Rows are points. The points of each table are mixes of a few directions, plus a little noise. How many directions does each table use, and how many do they share? Where both have some left over, give the other angles between the two spaces (their principal angles), to ten degrees, smallest first.
In the rows, zero is written as 128.

First, 6 rows:
[[129  75]
 [130  54]
 [126 187]
 [126 181]
 [126 192]
 [130  79]]
Second, 5 rows:
[[131  30]
 [127 174]
 [126 200]
 [127 113]
 [129 122]]
Directions: first 1, second 1, shared 1

First (4 x 3):
[[164 208 127]
 [ 95  57 129]
 [102  70 130]
 [150 178 127]]
Second (5 x 3):
[[157 185  33]
 [124 120 134]
 [125 120  95]
 [117 111 228]
 [117 105 151]]
Directions: first 1, second 2, shared 1

First, 6 rows:
[[108 124 125 147 167  71]
 [136 130 129 120 113 152]
 [128 133 112 125 119 141]
 [138 119 163 125 127 129]
 [149 143 102 102  69 217]
 [109 119 140 148 173  60]]
Second (9 x 6):
[[159 133 133 144 131 169]
 [108 123 163  96 123 111]
 [122 119 187  92 121 131]
 [126 119 160 118 126 119]
 [118 118 135 131 129  99]
 [ 88 127 116 103 124  91]
 [148 101 163 156 132  98]
 [134 166   7 161 134 170]
 [152 144  86 155 130 164]]
Directions: first 2, second 3, shared 1; angles 30

First, 7 rows:
[[134 160 151 136 101 177 123 166]
 [ 49  97 123  77 179 125 126  85]
 [129 166 110 174  92 134  78 186]
 [107  44  85  88 132  84 180  44]
 [203 170 151 173 117 119 119 169]
 [179 157 141 159  58 176 140 175]
 [ 94 102 136  88 218  80 130  73]]
Second (9 x 8):
[[150 133 161 146 142 148 147 123]
 [135 133 133 131 135 127 128 132]
 [207 155 238 119 125 144  91  83]
 [ 72 132  19  95 111  59  91 174]
 [ 18  58  21 107  60 140 143 108]
 [205 179 201 138 171 116 114 141]
 [156 159 139 148 176 115 142 164]
 [ 58  67  83 134  90 169 170 102]
 [147 138 156 130 135 132 126 124]]
Directions: first 4, second 3, shared 1; angles 40, 90

First, 10 rows:
[[136 135 126 110 118 147 130 124 130]
 [130 130 134 144 129 114 135 113 132]
 [114 116 135 112 149  92  87 147 103]
 [162 163 137  87  94 163 139  80 136]
 [145 146 131  89 111 148 121 112 124]
 [109 106 104 154 133 163 156 175 142]
 [ 98  99 122 222 156  86 159 144 146]
 [141 137 108 132 100 197 177 128 157]
 [139 139 123 117 112 160 144 120 138]
 [104 112 161 111 177   7  34 135  74]]
Second (8 x 9):
[[206  62 229  71 129  87 125 228  71]
 [137 120 140 121 127 125 128 140 121]
 [111 142 107 140 126 138 129 106 141]
 [ 86 164  75 160 128 149 130  75 159]
 [134 124 134 127 128 124 128 134 125]
 [121 133 120 134 127 132 128 120 133]
 [ 83 166  73 161 128 150 129  73 159]
 [145 114 149 115 128 120 126 149 115]]
Directions: first 3, second 1, shared 0; angles 60

First:
[[ 91 119 137 193 104 130 160  92 116 163 124 227]
 [ 78 153 123 210 221 116 114 128 136 135 115 199]
 [100 105 143 170 116 119 139 127 177 138 117 130]
 [111 158 149  40 110 129 118 125 117 166 131 117]
 [199  91 105 151 124 131 101 134 110  79 136  85]
 [166 148 112  56 122 140 128 148 100 101 142  71]
 [141 112 145  79  60 134 140 119 132 145 132 101]
 [149 104 141 122 119 122  94 127 139 132 124 100]
 [115 164  99 135 175 136 158 153 125  94 131 125]]
Second:
[[142 109 153 149 104 127 188 161 180 101 137 113]
 [125 146 138 129 136 124 209 174 169  94 134 116]
 [127 117 118 110  99 152  37  69  58 176 136 153]
 [103 159 102 132 182 118 112 125 111 131 110 143]
 [103 171  89  91 181 118  75 107  76 150 111 137]
 [158 126 137  84 133  99 139 158 160 112 112  64]
 [144 152 135  47 101 131 156 149 121 124 138  89]
 [125 116 139 165 117 135 153 132 148 117 138 145]
 [130 126 121 122 137 121  93 116 114 140 119 124]
 [118  65 147 249  89 156 116  92 141 136 149 197]]
Directions: first 5, second 4, shared 2; angles 30, 30

First (8 x 14):
[[164  65 123 105 171  82 236 203  47 141 130  91  96 150]
 [150 110 142  69 119 111 185 176  66 116 129 130 105 178]
 [113 201 111 119 148  93  54  87 189 115 121 135 122 106]
 [112  96 105 103  59 148 122 134  70  99 120 120  81 182]
 [138 155 170 150 122 167 116  98 182 155 163 162 157 109]
 [125 155  79 174  69 161  68 120 187 135 131 156 195  95]
 [ 74 152 130 128  90 176  48  94 157  85  74 156 209 117]
 [144  88 164 175 247  85 196 114 128 180 157  73  58  87]]
Second (11 x 14):
[[124 135 140 150 113 116 128 140 126 118 118 150 114 121]
 [164 109  69  33 200 185 112  68  88 166 194  37 202 142]
 [141 148 141 143 138 130 104 132  61 125 145 144 130  91]
 [139 162 163 174 125 115  98 147  37 112 135 175 110  66]
 [145 133 120 107 154 143 109 113  77 137 157 111 150 109]
 [108 130 150 164  93 102 140 154 161 113  96 164  96 132]
 [141 101  86  63 161 161 137  90 155 154 154  64 171 166]
 [169 111  69  30 206 188 106  63  76 167 198  35 206 137]
 [ 89 113 145 167  72  93 168 159 241 112  68 159  82 172]
 [ 90 113 147 168  70  93 169 160 242 111  65 162  80 171]
 [100 152 180 211  73  82 135 179 139  95  79 208  68 107]]
Directions: first 6, second 2, shared 0; angles 80, 90

First:
[[123 147 135 124 140 127 121 163 145 121 119 143 109 104 132 128 137 119]
 [140 139 151 124 135 110 141 150 135 100 115 151 117  93 134 149 148 116]
 [125  75  86 143  96 149 128  31  88 173 160  70 179 215 112 103  88 161]
 [133 158 156 120 147 111 132 182 150  97 108 163  99  74 138 147 155 108]
 [113 165 133 121 149 133 108 193 160 126 116 153  94  92 134 121 138 114]
 [ 97 164 116 124 149 148  92 192 163 149 123 141  93 112 130 100 125 122]
 [131  61  85 145  87 147 137   7  75 173 164  61 193 228 111 106  84 166]
 [164  92 148 132 109 100 170  67  93  97 129 121 162 133 128 165 138 131]
 [124 149 139 123 141 125 123 165 144 117 118 147 107 100 133 132 140 117]]
Second:
[[139 124 132 117 124 126 134 136 123 121 123 127 124 117 120 137 129 129]
 [ 49 154 103 205 156 146  91  76 159 178 164 132 153 201 191  68 123 122]
 [104 135 121 151 136 133 117 113 137 143 139 129 136 150 147 110 126 126]
 [224  97 158  34  94 107 172 191  90  67  84 123  97  39  52 201 134 136]
 [156 119 138  99 117 122 141 147 117 110 115 126 119 101 105 150 130 131]
 [ 87 141 115 168 143 137 109 101 144 154 148 130 141 166 160  97 126 125]
 [191 107 148  65 105 114 157 170 103  88  99 125 108  68  77 177 131 133]
 [134 127 130 122 125 127 131 131 126 124 125 128 126 122 123 133 128 128]
 [ 42 156 101 212 159 147  88  71 162 182 167 132 156 208 196  63 123 121]
 [170 114 142  87 114 119 147 155 112 101 109 126 115  90  95 159 130 131]
 [110 134 123 146 135 131 120 116 136 140 137 129 134 145 143 114 127 126]]
Directions: first 2, second 1, shared 0; angles 50

First (11 x 24):
[[152 108 117 117 124  99 110 109 111 125 111 123 114 132 111 123 138 120
  124 110 151 122 139 133]
 [ 42 197 152 169 136 217 186 198 189  98 189 126 120 121 227 198  52 155
  166 218  14 131  61 110]
 [135 122 125 125 127 120 123 123 124 128 123 127 126 129 123 125 131 126
  126 123 135 127 132 130]
 [188  78  84 107 115  40  78  82  87  74  90  96  36 145 127 170 111 108
  141 111 149  93 123 143]
 [144 115 130 119 128 117 120 114 117 151 116 136 152 126  94  95 158 123
  112 101 163 135 152 131]
 [141 118 123 122 127 114 119 118 119 130 119 127 125 130 116 122 136 124
  124 116 142 127 135 131]
 [153 107 114 118 124  95 109 109 110 117 112 120 105 133 117 132 132 120
  127 114 146 119 134 135]
 [163  99 110 113 122  83 101 100 103 117 104 118 101 135 108 128 138 116
  125 105 157 117 139 136]
 [ 84 164 157 145 136 189 163 162 159 157 156 147 182 117 139 110 131 143
  124 147 104 149 124 117]
 [101 150 146 138 133 165 149 148 147 148 145 141 164 121 132 113 132 137
  124 138 116 142 128 121]
 [104 148 151 135 134 167 149 145 144 164 142 147 183 119 115  94 149 136
  115 125 132 148 141 121]]
Second (11 x 24):
[[105 147 138 125 135 140 131 145 137 174 138 124 179 143 115  94 144 154
   98 121 137 152 140 122]
 [132 123 130 129 129 118 125 129 129 141 126 129 136 131 120 128 128 129
  117 126 134 132 140 123]
 [160 105 120 133 121 109 123 110 118  92 114 130  86 115 132 165 112 102
  149 132 123 106 128 130]
 [ 55 188 126 128 136 204 158 141 142  99 156 122 137 130 164  67 145 173
  155 137  99 134  65 161]
 [ 81 167 118 133 128 191 155 127 131  63 143 125  94 118 172 102 129 148
  180 141  93 113  62 164]
 [117 137 141 120 134 122 124 143 137 191 137 125 187 145 106 100 144 147
   85 118 147 156 155 111]
 [159 101 130 128 125  93 114 124 124 146 116 131 127 128 110 153 121 109
  112 123 142 126 157 112]
 [245  31 115 139 108  27  93  86  98  87  80 141  43 103 107 249  85  41
  144 127 146  84 181 103]
 [143 116 130 126 126 107 118 127 126 149 123 129 137 132 116 136 127 123
  111 124 139 132 150 116]
 [117 136 122 130 126 148 139 124 127  98 132 128 108 123 145 128 125 131
  151 133 113 119 103 140]
 [ 95 156 137 122 136 149 134 145 140 169 143 123 177 144 120  86 146 157
  104 125 134 151 129 126]]
Directions: first 2, second 2, shared 0; angles 30, 50

First, 11 rows:
[[115 111 121 110 170 160 121 147 112 149 118 130 138  87 102 178 169  85
  131 119 112 145 155 207 134  64 124 158 136 180 150 143]
 [135 143 139 188 108 115 154  97 128  70 133 159  98 148 141 123  72 156
  123  82 188 145  99  71 141 124  58  61 124  86 140 146]
 [177 145 114 106 165 107 119 124 149 157  76 135 169 131 169 160 108  89
  190 184 102 148 124 195 130 161 184 117 216 159 175  22]
 [108 104 130 109 161 138 123 138 115 124 113 133 150  95 119 173 154 107
  144 138 128 147 140 167 124 100 128 136 131 174 153 135]
 [ 91 124 134 129  66 136 118 131 121 136 187  97  99 144  99  51 143 181
   66  96 125  84 127  42 121 148 125 161  46  76  59 206]
 [101 101 149 114 116  91 102 123 139 142  91 120 176 126 137 113 141 154
  150 184 116 109 119  91 115 206 167 142  98 129 105  90]
 [106 116 149 174 110 104 108 102 138 138  87 145 151 125 121 114 113 152
  133 115 148 121 112  92 146 162 101 120  92 100 109 109]
 [195 154 115 116 161 144 164 162 143 143 121 130  91 157 137 151 160  75
  128 175  79 115 161 207 121  96 148 153 170 145 119  78]
 [103 127 128 120  89 124 116 119 123 124 166 108 125 135 124  81 114 168
  106 107 139 115 114  63 122 156 135 128  98  99 108 171]
 [133 148 109 156 125 139  91 100 132 185 113 133 147 109 118 117  89 114
  136  61 135 146 117 162 168 111 121 128 163 112 154 112]
 [146 135 120  87 138 151 193 163 107  40 204 119  62 152 141 146 146 127
  101 148 137 134 142 111  87  81 117 104 134 148 137 197]]
Second (11 x 32):
[[124 118  93 125 130 121  97 153 142 127 144 120 152 127 181 102 119 121
  144 192 124 107 118 116  81 198 183 149 138 100 132 120]
 [125 146 133  95 123 141 128 124 130 132 150 106 113 118 124 127 122 142
  107  79 114 100 117 115 173  98 110 143 128 139 103 126]
 [148 102 124 161 108  93 117 161 130 165  79 150 168  60 145 199 165 249
   89  51  86 102  81  99 132 218  78  69  86  95  68  59]
 [128 122 110 133 113 124 117 158 132 127 122 119 137  89 152 155 141 192
  105 101 110 110  99  97 131 188 122 124 112  94 108 115]
 [116 153 135 120 139 152 166 110 140  98 153 111  71 163 122 109 109  99
  117 144 149 115 134 154 146  82 118 173 150 141 136 161]
 [159 127 115 149 100 128 107 142 114 150 107 120 150 102 105 140 163 166
  153  85  80 180 130  69 141 143 109  83 107  88 126 112]
 [145 120  92 163 127 120 116 146 143 131 124 128 140 147 163  99 133 116
  167 206 112 144 129 117  67 193 163 130 140  84 140 115]
 [108 117 183 128 157 120 160  82 109 119 108 172 122 161  77 139 112  60
  125 139 191 150 164 204 128  39 116 115 132 204 162 154]
 [129 143 148 141 140 135 175 103 139 120 128 133  83 161 111 127 119 114
  115 127 141 115 131 168 141  83  91 142 141 149 118 131]
 [ 70 139 141  66 127 168 126 131  97  56 164 101 100 105 103 138 109 106
   96 105 192 147 145 118 179  69 160 177 126 152 193 235]
 [156 121 133 126 144 108 100  99 132 183 130 148 171 174 125  73 116  45
  189 180 109 137 158 151  90  97 157 103 147 162 123  81]]
Directions: first 6, second 6, shared 0; angles 30, 30, 40, 60, 60, 80

First:
[[159  35 124 127 112 130 171 162 154 218 246 236 127 132 149 184 136  91
  180  87  85 162 208 102 128 142 137  54 102  76  70 249]
 [131 161 132 136 121 123 125 108 109 112  86 137 142 110 130 118 129 136
  135 131 127 120  86 159 163 118 134  95 157 123 165 142]
 [125 130 135 141 133 116 139 114 118  86 105 139 156  88 128 148 145 157
  101 154 130 154 119 119 164 145 127 126 150 151 143 102]
 [ 33 111 105 103 160 221 101 147 214 176 200  63  90 169 111 108 140  56
  104  43 125  61  88  92  79  78 150 203 103  83 108  43]
 [136 156 127 128 135 108 119 130 115 124  94 101 116 144 131 104 118 142
  125 124 136 109 125 151 111 120 132 142 120 130 146 102]
 [167 107 124 127 123  96 150 137 116 132 123 145 115 121 126 133  96 176
  148 129 141 118 138 134 115 119 110  94 105 111 172 127]
 [106  99 120 111 123 179 121 123 166 129 159 100 107 124 100 124 112 121
  135 119 140 107  87 101 109 107 102 135 115 114 136 114]
 [142 131 124 124 123 124 128 123 120 118 111 117 116 123 118 117 105 156
  141 134 145 112 102 140 123 111 111 113 121 119 166 120]
 [126 174 141 145 137  92 118 123  94 107  84 133 159 135 152 125 170 108
   96 151 110 163 164 144 153 166 159 162 160 175  85 133]
 [137 146 133 136 140  91 125 142 108 123 108 124 131 145 144 125 144 128
  109 141 126 146 176 132 117 151 145 161 124 156 101 110]
 [148 152 140 132 103 122 114 100  96  84  84 116 145 116 116 118 125 135
  135 191 142 156 112 135 143 150 102 127 153 170 118 164]]
Second (9 x 32):
[[140 142 152 157 105 101 149  69 153 162 152 118 123 152 134 111 141 126
  108 120 126 111 139  94 137 156 110 147 132 124 171 149]
 [ 60 225 175 138 117 122 110  39 174 105  27  46 134 141 141 128 137 190
  129 148 150 159  58 106 184 149 107 202 203 168 227  55]
 [130 113 113 116 139 141 120 160 112 116 128 140 129 116 124 136 122 123
  136 130 127 132 130 144 119 115 138 113 119 125 100 126]
 [117 123 134 114 120 116 137 153 151 111 119 126 143 137 136 121 124 121
  129 116 128 132 124 131 126 118 120 123 131 150 135 136]
 [148  80  93 107 148 149 122 200  92 117 154 169 128 107 119 139 117 105
  140 125 120 126 149 159 100 102 148  86  94 113  60 144]
 [143  78  88  98 153 154 117 217  89 105 146 170 131 102 118 143 113 105
  145 126 122 132 145 168  98  94 152  81  95 118  51 138]
 [172 115 135 166 111 109 150  73 125 187 193 144 109 144 124 114 142 111
  105 121 118  96 166  94 122 160 121 130 107  94 140 170]
 [111 185 148 157 128 136 112  38 126 147  94  87 110 128 125 134 141 167
  124 152 139 135 101 105 161 157 125 176 162 118 178  86]
 [131  91 113 100 132 127 134 202 129 103 138 153 144 125 130 127 116 104
  136 113 123 130 140 151 107 101 132  94 108 141  91 148]]
Directions: first 6, second 3, shared 0; angles 30, 90, 90

First:
[[147 117 117 156 117 134 145 125 162  95 156 158  89  91 121  77 130 178
   30 135 177 146 151  85 167  97 117 159  86 147 120 176]
 [131 131 119 134 124 134 132 133 133 122 137 130 127 130 123 131 126 135
  122 129 140 132 130 132 138 126 129 130 123 133 129 137]
 [151 121 137  99 123 119 129  97 128 142 112 152 101 111 154  77 123 134
   97 121 125 133 136  89 110 116 152 134 145 140 121 114]
 [ 30 115 142 211 159 123 115 204 134  86 148  53 198 156  47 249 148 103
  193 172  99  98  94 213 165 162  10 130  56  56 142 155]
 [123 118 154 105 138 111 119 107 117 147  99 129 125 123 142 112 127 110
  136 128  93 119 121 111  97 133 128 125 145 115 125  96]
 [134 119 151  97 133 110 120 100 118 149  98 137 117 118 149  96 127 115
  126 125  98 125 124 101  95 126 138 126 151 123 124  96]
 [121 122 147 111 137 113 120 115 120 141 108 125 129 127 136 121 129 112
  140 130 100 123 121 120 105 133 124 125 140 116 129 105]
 [188 181  55 107  91 182 148 146 115 141 166 138 134 171 149 158 109 136
  179  87 192 148 144 170 145 128 226  97 180 193 131 146]]
Second, 9 rows:
[[179 144 152 114 180  85 126 138 180 107 132  84 130 143 100 171 145 145
  109  70 110  81  75 165 133 105 120 147  86 160  86 103]
 [ 99 120 131 114 170 164 135 122 103  84 166 169 187 118  81 202 123  64
  133 186 156 154  80 103 155 116 111 109 118  80 131 161]
 [105 136 111 147  86 144 126 138  98 156 107 139 116 137 149  93 127 140
  141 168 132 157 179 111 127 144 121 130 158 123 162 133]
 [178  82 143 101 122 128 111  93 129 148 169 112 122  86 166  71 116 119
  102  84 130 109  89 130 109 138 152 115 136 138 113 108]
 [ 79 188 108 113 156 125 171 118 154  90  51 203  96 160 103 184 118 130
  141 119 121 145 182 100 122  86 189 127 130 127 107 145]
 [124 143 136  91  89 104 145 126 119 129 102 165 123 124 138  88 142 155
  157 121 136 122 122  89  95 118 142 152 147 188 119 139]
 [ 94  73 137 157  86 132 113 144 113 130 175  97 153  94 134  98 129 127
  157 128 132 107  99 155 123 166  86 126 112 117 138 151]
 [ 86 100 126 193  91 132 108 175 114 139 155  68 151 129 119 125 139 141
  156 159 123 118 134 174 146 171  52 135 105 104 159 144]
 [207 169 109 119 169 140 116  99 141 171  92 119  72 160 164 119 111 132
   56 116 112 157 191 124 143 108 179 111 161 115 135  66]]
Directions: first 3, second 6, shared 1; angles 80, 90

First, 9 rows:
[[129 170 122 147 101 116 186  77  91 136 132 161  85 115 162  91 133  96
  108  80 116 107 140 147  65 120 177 165 182 114 147  66]
 [165 145  96 150 128 124 212  87  91 155 155 171 139 127 181 120 102 142
  100 140  73  91 116 131 120  82 156 176 149 117 183  63]
 [142  75 123 111 167 145  79 183 165 126 133  99 195 147 102 177 111 181
  145 201 122 142 105 102 216 120  68  95  59 143 124 191]
 [ 90 118 161 108 123 130  51 161 161 102 100  89 109 126  78 130 156 106
  153 107 184 163 143 128 125 175 108  85 115 138  74 184]
 [ 93 146 154 122 105 122  94 125 134 109 105 113  81 118 104 105 157  87
  138  76 173 147 150 141  83 167 143 112 152 128  89 140]
 [158 114 105 134 146 133 159 128 121 144 148 142 166 136 150 145 103 162
  119 169  90 111 110 118 163  96 118 143 111 128 161 116]
 [ 99  88 156  99 145 139  26 191 180 102 104  74 146 137  66 157 146 136
  162 148 179 170 130 113 173 169  75  68  77 146  73 217]
 [124 188 125 152  88 110 202  60  80 137 131 170  63 108 169  75 138  78
  103  57 118 103 148 156  36 123 197 176 204 109 148  45]
 [153 108 109 129 149 135 143 138 130 140 144 133 169 138 140 150 107 164
  124 173  98 117 111 115 171 101 110 133 103 131 153 130]]
Second, 9 rows:
[[120 152  51 158 137 118 197  62 172  88  24 197  55  93 199  93 166 111
  111  92  41 155 161 173  48  92 177 196 237 106 111  61]
 [115 125 174 144  96 130  87 158 132 117 168  94 156 145  84 119 126  89
  157 102 207 127 122  85 125 154 112  92  72  95 114 165]
 [143 116 152  94 143 138 107 152  93 167 175  99 165 146 108 160 101 172
  122 175 133 111 107 126 187 137 105 106  89 167 151 151]
 [133 121 146 114 128 131 111 147 114 141 159 110 150 139 112 141 114 141
  129 144 146 121 118 118 154 137 112 111  99 139 138 145]
 [147 114 142  93 152 137 112 146  93 168 168 107 157 139 118 162 101 179
  114 183 117 110 109 136 189 129 108 112 102 175 155 141]
 [148 120 117  88 162 134 138 128  99 161 140 130 140 129 143 163 109 190
  104 185  78 112 115 155 180 115 119 135 141 185 156 121]
 [137 126 115 109 147 131 138 124 115 146 128 134 128 124 141 143 120 158
  112 153  96 123 121 141 149 119 127 138 140 154 142 121]
 [ 96 156  90 196  88 112 165  82 197  55  39 178  62 103 155  60 180  36
  151  29 135 163 167 124   7 119 171 167 189  41  76  92]
 [112 128 162 149  96 126 100 149 139 111 153 108 143 138  94 110 132  80
  156  92 195 131 130  92 109 148 119  98  86  89 111 153]]
Directions: first 2, second 2, shared 0; angles 40, 50

First, 9 rows:
[[164 170 157 150 188 100  95 121 103 100 128 198  84 125 137 130 124  89
  147 117 139  91 157 117 146 138  89 120  97 155 137 153]
 [ 94  98 129 139  82 118  77 142  93 114 172 154 130  92 153 103 188 171
   96 134  92 130 119 159  57 103 115 122 125 107 127 139]
 [ 74  71 101 114  45 147 123 144 126 139 159  84 168 107 137 110 172 187
   87 141  95 163  97 157  67 102 152 128 157  92 119 113]
 [184 180 138 120 209 127 184 109 166 140  69 122 112 172  99 156  49  60
  181 114 179 112 148  82 224 167 133 138 116 168 133 122]
 [103 126 109 133  97 129  94 130 116 124 150 116 156 116 156 124 162 150
  117 146 109 119 115 158 110 112 108 114 139 109 128 127]
 [178 170 155 136 202 114 146 115 134 121  95 165  88 150 110 140  80  73
  163 111 160 105 156  93 183 155 117 135 105 165 135 136]
 [ 70  34 116 111  31 148 131 155 120 141 170  99 144  91 121  96 178 207
   70 126  86 187 101 148  25 101 179 142 153  90 113 114]
 [146 119 136 116 144 135 176 128 151 142 106 114 114 140  96 130  93 117
  135 111 146 149 135 101 143 145 160 148 129 138 123 119]
 [140 183 107 132 156 129 123 107 144 132 107 102 160 152 148 154 109  95
  161 149 147  95 125 135 198 135  95 107 135 132 136 124]]
Second:
[[128 148 124 210 125 106 152 120 132 141 136 164  64 123 107 144 147 108
  157 132 132 121 104 137  69 147 106 109  60 135  75 150]
 [137 112 143  91 123 141  95 125 121 113 135 102 147 119 131 110 142 121
   99 125 128 116 154 102 124 134 147 122 155 113 150 148]
 [160 154 155 157 165 122 136  94 127 133 130 143 104 133 111 129 107  92
  141 120 152  98 132 107 135 142 113 116  91 133 109 158]
 [148 150 142 163 163  88 102 161 110  94 118 214  37 115 123 134 159  91
  153 114 123 120 165 115  87 158 109 125  83 164 127 148]
 [106  73 128  48  76 169  89 126 123 123 150  46 214 113 146  96 149 165
   63 135 112 135 138 116 124 108 171 129 204  82 164 129]
 [127 138  92  80 111 167 149 113 174 149  97   7 205 160 126 149 106 110
  129 152 150 123 125 106 189 146 158 113 180 105 141 116]
 [128 145 149 192 167  89 163 122  99 140 142 247  74 123 129 129  88 158
  160 107 121 143  91 179 136  89  77 158  67 166 103 101]
 [ 89 105  89  81  95 140 136 163 136 132 115  99 179 135 152 133 126 176
  121 140 105 167 115 159 159 102 142 152 183 127 157  73]]
Directions: first 3, second 5, shared 2; angles 90
